Rows are points. Any point is a mix of the corners, with weights that add up to 1. It lies inside the corners' shape when no weight is negative. Say inside or outside, and name the corners with a negative weight.

Corners:
(1): [3.3 1.3 0.6]
(2): [-4.4 -2.5 -0.2]
(3): [ 6.9 -1.6  5.7]
(4): [ 0.4 -2.6 -3.0]
Points:
[-3.8 -2.8 -0.2] => outside (1)
[-1.0 -2.7  0.7] => outside (1)
[ 3.3 -0.3  2.8] => outside (4)
[ 6.9 -0.8  6.8] => outside (4)
[ 7.2 -1.3  4.2] => outside (2)
[3.8 0.7 0.7] => outside (2)
[ 2.7 -0.8  0.3] => inside
[ 1.9 -2.4  2.3] => outside (1)
[-1.4 -0.1 -1.5] => outside (3)

Corners:
(1): [-0.5 -1.8 -0.2 -4.2 10.5 -5.4 -6.4 -2.3]
(2): [ 2.1  1.4 -1.7  2.7  0.0  3.5 -2.1  1.4]
(3): [-1.1 -1.6 -0.6 -2.0  2.0 -3.7 -3.5  1.1]
(4): [ 0.4 -2.0  3.4  2.9  2.9  2.8  2.8  1.2]
(5): [ 3.5  5.7 -5.7  5.9  1.4  3.9  4.6  5.3]
(6): [ 0.9 -2.3  1.9 -3.9  3.1 -4.3 -3.0 -5.9]
(7): [ 2.6 -1.7 -6.2  4.6 -2.5  9.6  4.9  6.6]
(8): [-5.2 -1.4  2.8 -2.2  1.3  7.4  2.2 -5.2]
(9): [-4.5 -5.1 -1.6 -0.6  4.9 -4.1 -5.8 -5.7]
Points:
[ 1.5  1.4 -2.5  2.3  1.7  2.0  0.6  1.3] => inside
[ 1.2 -2.6  0.1  0.6  3.3 -1.4 -2.1  0.8] => outside (5, 8)
[-1.0 -2.2 -0.5 -1.3  3.2 -2.2 -2.8 -2.3] => inside
[-1.4 -1.1  0.8 -1.5  4.5 -1.1 -2.3 -2.8] => outside (7)
[-3.3 -1.5  1.2 -0.4  4.7 -0.8 -2.4 -2.8] => outside (6, 7)
[ 0.7 -0.4 -0.1 -0.7  2.3  2.5  0.7 -0.3] => outside (9)
[-0.7 -2.6 -0.3 -1.0  3.3 -0.4 -2.7 -1.4] => outside (5)
[ 2.5  0.0 -2.0  2.4  0.9  2.9  0.2  3.1] => outside (8, 9)

Corners:
(1): [ 4.1 -2.3 -3.5  4.1  0.2  1.0  3.6  0.5 -4.5 -5.2 -4.6  2.8 -1.6  3.3]
(2): [ 1.8 -3.7  3.6 -7.9  3.3 -6.9 -1.4 -6.6 -6.2  4.6  4.5  0.1 -2.2 -4.5]
(3): [-3.8 -0.5 -7.0 -2.7  3.4 -0.4 -0.2 -6.6 -3.5  0.8  2.7  2.2 -4.3 -5.4]
(4): [10.3 -3.3 -4.1 -3.9 -3.0  6.0 -1.3 -2.0 -4.6 -4.1  1.1  0.8  0.7  4.2]
(5): [ 0.2 -6.5 -6.6 -3.9 -2.5 -6.4 -0.6 -0.7 -4.7  3.0  7.7 -1.8 -6.8 -5.6]
(6): [-5.5  3.3  1.2 -0.3  0.8 -3.3  1.7 -0.5  2.9  1.3  2.4 -3.9 -4.0  5.8]
(7): [-4.3  2.9  1.9  1.0 -2.1 -1.2 -0.3  6.5 -1.0 -2.3  1.2 -1.5  3.1  3.3]
(8): [ 7.2  1.4  0.8  1.8  0.7  6.3  0.5  2.7 -0.8 -2.6 -2.8 -2.9 -1.2  0.8]
(9): [-0.2  6.9  3.2  4.0 -0.5 -4.0 -1.8  0.9 -0.8 -0.1  2.1  5.6  1.3  4.0]
(10): [ 0.2 -2.1 -1.1 -5.3 -0.8 -2.6  7.8 -7.1 -2.1 -0.7  8.0 -0.5 -3.8 -6.2]
(11): [-7.1  1.6  4.6  5.3  1.8 -0.6 -1.7 -1.5  6.6 -4.7  3.2 -2.1  2.2  3.0]
(12): [-2.9  0.5  3.8  3.1  1.8  2.0  0.9 -1.3  0.6  4.5  4.3  0.2  0.8  3.6]
(13): [-4.7  2.0  1.1  2.9 -4.7 -1.0  0.2 -1.6  1.7  1.0 -2.4 -2.9  3.9  4.3]
(14): [-2.0  0.4 -1.7  0.0  2.3 -5.3  0.2  4.4  4.7 -0.4  1.3 -0.1  5.3  2.3]
(15): [ 7.0 -6.8 -0.8 -2.9 -5.1  9.9 -1.0  4.1  1.2 -3.6 -2.3  3.7 -4.5  3.1]
Points:
[ 0.4  0.2  0.0 -1.3 -0.7 -0.8  0.9 -1.5 -0.6 -0.1  3.3 -0.3 -1.0  0.1] => outside (1)
[ 1.9 -0.8 -0.9 -0.6  1.4 -0.1  0.8 -1.0 -0.5 -0.8  2.0  0.6 -2.2  0.8] => outside (7, 13)
[-0.5 -0.9 -0.6 -0.7  0.1 -0.5  0.9 -1.4 -0.4 -0.1  1.7 -0.9 -0.3  0.5] => outside (9)
[ 2.3 -7.0 -2.2 -4.1 -0.5  3.0  2.5 -3.9 -4.1 -1.7  3.0  0.7 -6.1 -1.7] => outside (8, 9, 13, 14)
[ 1.7 -1.2 -1.2 -1.2 -0.1 -0.4  0.5 -1.6 -0.9 -0.6  1.9  0.3 -1.3  0.9] => outside (7)
[-7.2  3.8  2.7  2.6  1.6 -3.2 -2.0  0.8  3.1  2.8  1.9 -2.8  1.7  2.6] => outside (1, 4, 10, 15)
[-0.7 -1.2 -0.6 -0.4 -0.9 -0.9  0.9 -0.8 -1.1 -0.8  2.2  0.9 -1.1  1.3] => outside (8)
[ 0.1  1.7  1.2  0.6 -0.3 -1.5  0.3 -0.8 -0.9  0.0  2.4  1.6 -0.3  1.3] => inside
[-5.3  2.9  0.3 -0.1  2.1 -6.8  1.8 -1.8 -2.2  3.2  3.2 -1.0 -0.5 -1.3] => outside (4, 11, 15)

Corners:
(1): [ 1.1  3.2  1.9  1.6  6.3 -0.4 -0.2 -2.6 -2.2 -2.7 -3.4  2.2  5.3 -3.2
 -4.8 -1.3  0.8  3.9  2.2  1.1]
(2): [-3.4 -0.9  5.9  3.3  6.6 -1.8  2.3  1.3 -1.4  2.1 -6.0  0.0 -3.1  2.1
  0.4 -2.3  3.9  4.0 -3.9  3.8]
(3): [ 6.8 -3.4  1.9  0.2 -1.9  4.2  2.5 -0.8 -2.3  0.3  0.4 -0.5 -7.0  6.6
 -0.3 -0.3 -3.0  2.7  0.1 -4.9]
(4): [ 4.9 -8.5  4.2 -2.4 -4.8  2.5 -4.4  2.9  1.4 -3.0  4.6 -1.6 -2.7  4.4
  0.0 -3.5 -5.2  1.6 -1.2 -6.1]
(5): [-1.9  5.7 -2.9 -1.9  2.5  3.4 -3.8 -3.1  0.3  1.6  3.3 -8.0  7.4  5.3
 -6.2 -0.5  3.2  3.1 -2.2 -0.8]
(6): [ 4.1 -6.0  5.1 -0.8 -0.3 -1.7  3.8 -2.9 -2.8 -0.3 -3.0  0.8 -2.9  2.3
  5.3 -0.6  8.7  6.0 -3.4  8.0]
(7): [-4.1  2.1  5.1 -5.7  1.3  4.7 -1.8 -5.6  5.3  0.8  5.3 -3.8  2.1  3.2
  4.3  1.7  0.1 -3.9 -1.0 -0.9]
(8): [-2.5  2.0 -1.1 -6.4  7.1  4.3  0.1 -6.9 -0.9  2.6 -2.0  1.6 -4.4 -2.1
 -2.7 -7.4  1.1  5.7 -1.7 -4.1]
(9): [ 6.1  2.8 -2.3 -3.7  1.9  3.3  0.4  6.2 -2.2 -6.4  8.4  0.3  2.9 -2.4
  8.2  3.8 -2.7  7.3  2.6 -4.3]
(10): [ 2.2 -6.3 -1.5  4.9 -2.9 -3.9  2.5 -5.7  4.5  2.7 -0.2  2.2 -1.9 -0.9
 -0.9  3.7  0.0 -4.2 -3.8  3.4]
(11): [ 0.5  5.8  3.2  0.1 -0.9 -4.1 -0.2  1.2  1.0 -3.4  6.0  6.0  1.5  1.9
 -5.8  6.0  0.7 -4.7 -0.1  4.8]
(12): [ 0.1  4.6  4.4  0.4 -3.0 -0.3  3.1 -2.7 -4.2  2.6 -2.2  2.3 -2.8  3.3
  0.7 -3.8 -0.2 -4.6 -4.0  0.1]
(13): [-1.9 -6.9  1.4  2.0  1.9 -0.7 -4.3  3.7 -2.8 -3.4  0.5  0.9 -0.2  6.3
  6.0 -4.8  3.3 -1.5  7.0 -3.0]
(14): [ 5.6 -0.4  2.5  1.5  0.4 -3.7  5.4  3.9 -2.6 -1.7 -0.3  3.2  0.6  4.3
 -3.0 -5.7  3.5  1.4  3.2  4.6]
(15): [ 4.7  0.2  5.8  1.2  1.1 -3.3  2.6  2.5 -3.1 -5.5 -1.1 -1.6 -1.7 -2.0
 -3.9 -3.2  4.2  5.9  4.6 -0.7]
(16): [-0.7  1.1 -1.4 -5.0 -2.3 -0.3  5.6 -2.5 -2.0  2.5  3.8 -0.4 -3.6 -0.2
 -6.5  4.4 -0.8 -2.3  5.0  6.9]
(17): [-2.4  3.8  1.2  2.1  0.4  0.2  4.5  3.0 -0.8 -4.3  3.9  5.1  6.2  0.0
 -2.1  0.7  0.5  2.4  5.9 -0.5]
(18): [-5.1  3.0  2.4 -2.8  5.9 -4.9 -1.7 -5.8  1.4  1.8  4.4  2.0  0.6 -0.7
  4.9  2.6 -4.7  8.1 -0.8  0.3]
(19): [ 1.8  1.2  0.8 -5.3  0.8 -6.7 -1.5 -0.6  1.7  0.8 -1.5  6.0  1.5 -0.4
  4.3  2.5  2.2  2.0  1.5  2.5]
(20): [-0.1 -2.5 -3.2 -5.9  2.0 -0.4  0.6 -2.2  2.5 -9.2 -0.5 -0.9  2.8  1.7
  5.5  0.7 -7.0  0.6  1.6 -5.4]
(21): [-0.5  4.6 -2.0 -2.6  0.9  2.6 -3.2 -2.2  3.7 -2.3  0.7 -0.4 -1.3 -0.7
  2.2  1.9 -0.2  2.2 -1.3  3.2]
Points:
[ 3.4 -1.2  2.3 -0.1 -0.9 -0.4  1.2  1.2 -1.0 -2.3  1.2  0.4  0.5  2.4
  0.1  0.4  1.1  0.6  0.8  0.3] => outside (8, 18, 21)
[ 1.3 -0.3  2.0 -2.0  1.2 -0.2  0.7  0.4 -1.1 -2.5  1.2  1.6 -1.0  1.4
  2.0 -0.6 -0.6  2.1  1.9 -0.4] => outside (5, 10)
[-1.1  2.7  0.3 -1.9  1.8 -0.6  0.5 -4.4  0.2  0.2 -0.1  0.8  1.4  1.5
 -2.3 -0.8  2.4  0.5  1.3  1.8] => outside (2, 4, 9)
[-2.5 -2.5  3.6  1.4  4.7 -1.0 -1.2 -2.8  1.6 -3.5 -2.5  1.1  0.7 -0.3
 -0.8 -3.7  3.0  2.6  0.0  2.5] => outside (3, 5, 9, 12, 16, 19)
[ 1.4  0.8  1.9 -2.1  1.4  0.0  1.0 -1.4  0.1 -1.4  1.2  1.6 -0.2 -0.2
  0.6  0.1 -1.0  2.7 -0.1 -0.1] => outside (5, 13)
[ 0.4  1.7  1.1 -0.8  1.8  0.3 -0.3 -1.0 -0.5 -1.2  1.0 -1.6  1.8  1.6
 -2.0 -0.8  1.8  2.7  0.6  0.1] => inside
[ 2.4 -2.3  2.7 -1.2  0.0  0.0  0.6 -1.0 -0.8 -1.1  0.2  0.5 -1.3  2.0
  1.2 -0.9  1.5  2.8 -0.7  1.1] => inside

Corners:
(1): [-3.7 -2.8 -0.3 -8.1  3.4 -3.3 -0.8  0.0  1.3 -3.0  0.2  0.8  3.0 -0.2
  5.1  2.9 -2.1 -1.7 -5.0  0.9]
(2): [ 7.7  1.0 -1.5  3.1  0.1 -9.2  2.9  2.4  8.5 -1.4 -1.4 -1.0 -7.0 -4.9
  3.9 -4.5 -3.0  2.7  1.0  0.0]
(3): [-1.5 -5.4  0.8  2.5 -0.5  6.9 -1.8  1.3  0.8 -1.2  3.1 -0.6  6.7  0.0
 -1.4 13.0  7.7  0.9  2.0  2.2]
(4): [ -5.8  -3.7  -0.2  -7.5   3.3   5.8  -2.9  -0.7  -0.5  -0.5   0.3  -1.5
 -10.9   0.5  -6.5  -2.9  -0.3  -6.5   1.9   4.5]
(5): [ 6.9 -2.6 -7.3 -2.0 -4.9 -2.4 -4.5 -0.6  1.8 -3.2  5.8  1.9 -2.5 -1.8
 -0.7  6.8  1.5 -2.0 -3.0  1.2]
(6): [ 2.0  1.2  3.3  3.0 -5.0 -2.1  0.3 -3.8  3.8 -1.6 -1.3  0.7  1.3  2.1
 -4.2  3.4  7.4 -0.7 -0.8 -2.3]
(7): [ 1.2  5.4 -4.7 -9.5  1.5 -6.0 -1.3 -0.4  0.3  2.2 -3.0 -1.3  3.6  1.0
  0.3  1.6  0.3 -3.8  3.8  0.4]
(8): [  0.7  -0.6  -0.1  -0.7   0.6  -4.7   1.2   7.5  -0.4  -0.3   3.8 -12.1
 -10.9  -4.0   3.2  -6.1  -2.7   0.0  -4.7   0.8]
(9): [-0.6 -4.5  1.2  5.2  0.7 -3.6  1.2 -0.8  2.6 -1.5  4.9 -0.7  2.9 -1.3
  0.9 -4.0  0.8  1.8  1.4  1.4]
(10): [ 0.9 -3.1  2.0 -1.6  2.3  5.8 -2.2 -0.3 -5.2 -2.7 -1.1  0.1  6.9  2.5
  4.0  1.4  8.3  1.4 -2.2  3.5]
(11): [ 0.0 13.6 -2.2 -0.4  2.9  0.2 -3.7  2.5 -0.4 -0.8  1.0 -0.5  2.7  2.2
  3.2  1.8  2.8 -3.2 -3.6 -3.2]
(12): [-2.5 -3.4  0.7 -4.0  3.8 -0.6 -3.0  9.4  2.7  3.1  3.1 -3.1  0.6  2.5
  5.7 -1.7 -3.6  3.3  0.1  1.4]
(13): [-2.1 -3.4  3.3  0.6  0.9 -3.0  1.8 -0.3  1.9 -2.3 -1.7 -7.8  5.5  6.6
  1.8 -0.8 -0.4 -4.9  2.0  0.0]
(14): [-3.0 -0.4 -3.3  1.9  0.7 -2.1 -2.8 -1.8  0.9 -1.8 -0.9 -0.8  1.5  0.3
 -0.7  4.1  0.0  2.2 -4.6  3.3]
(15): [-1.7  4.1 -1.5  0.5 -4.0 -6.7 -0.7  0.2  2.9 -3.3 -0.1  1.0 -4.0  0.2
  4.9 -2.2  3.6 -1.4 -1.4 -0.3]
(16): [ 2.2 -1.2 -1.8 -0.3 -8.8  0.9  6.2 -1.5  3.5 -3.9  2.9 -3.1  4.4  0.3
  3.8 -4.2  1.8  2.8  3.4 -4.0]
(17): [-0.7 -0.1  3.6  1.9 -5.6 -1.0  2.8 -0.1  3.6  3.8 -1.2 -0.9  6.3  0.6
  3.2 -3.1  8.6 -4.8 -3.9 -0.9]
(18): [-5.5 -3.8  3.9  2.4  2.8  1.1 10.7  0.8 -4.2 -3.9  1.1 -1.1 -4.7  7.6
  1.3 -4.5 -1.8 -2.4  1.9  2.8]
(19): [-3.5 -2.2  0.0  1.0  1.0 -5.7  3.9  7.5  0.9 -4.3 -1.6 -3.2  2.7  1.1
  3.5 -6.4 -3.2  1.3 -2.6 -2.0]
(20): [ 1.3 -3.1  4.4  3.0 -3.2  9.2 -0.5 -3.6 -6.3 -0.4 -1.1 -2.1  8.5  1.9
  2.5  2.8  0.0 -1.1  4.9 -3.3]
(21): [ 0.6 -0.5 -6.9  2.1  2.7 -4.6 -3.1  3.6  2.4  7.6 -0.1 -2.9  1.3 -0.5
  2.7  1.9  2.5  0.6 -0.3 -9.7]
Points:
[-0.6 -0.6 -0.1 -1.4  0.2 -1.6  0.1  0.7  0.4 -1.2 -0.1 -1.6  0.6  0.8
  2.5 -1.2  1.1 -1.0 -1.3 -0.2] => outside (3)
[ 0.1 -0.8 -0.2 -0.5 -0.4 -1.7 -0.6  1.9  1.6 -0.5  1.0 -2.9  0.9  0.1
  2.4 -0.5  1.0 -0.5 -0.9 -0.2] => outside (18)
[-0.2 -1.1 -0.8 -1.1  0.0 -0.7 -1.4  1.1  1.0 -0.7  0.7 -1.9  0.3  0.1
  1.3  0.5  1.4 -0.5 -1.2  0.5] => outside (18)
[-1.3 -1.2 -0.3  1.4  1.4 -1.4 -0.6  2.3  0.6 -0.8  1.6 -2.3 -0.4  0.1
  2.2 -0.2 -0.7 -0.8 -1.4  0.2] => outside (6, 7, 10, 16)
[-0.4 -0.5 -1.0 -0.1 -0.3 -1.4 -1.1  1.2  1.6 -0.4  0.4 -1.6  1.8  0.1
  1.5  1.2  1.8 -0.3 -1.2 -0.5] => outside (18)
[-0.3 -2.4  1.0  0.0  0.3  0.9  0.5  1.6  0.9 -1.0  1.2 -2.3  1.2  0.8
  1.5  0.1  1.0 -0.9  0.3 -0.2] => outside (7, 14, 15)
[ 0.5  1.1 -0.3  0.3  0.1 -1.0 -0.6  0.6  1.6 -0.4  1.1 -2.4 -3.5  0.5
 -1.3  0.9  5.3 -3.8 -0.1  1.1] => outside (1, 12, 14, 16, 19, 20)
[-0.4 -0.2 -0.9 -0.2 -0.7 -1.8  0.1  0.1  1.0 -1.4  0.2 -1.3  0.6  0.4
  1.4  0.2  2.0 -1.3 -1.1 -0.3] => outside (12)
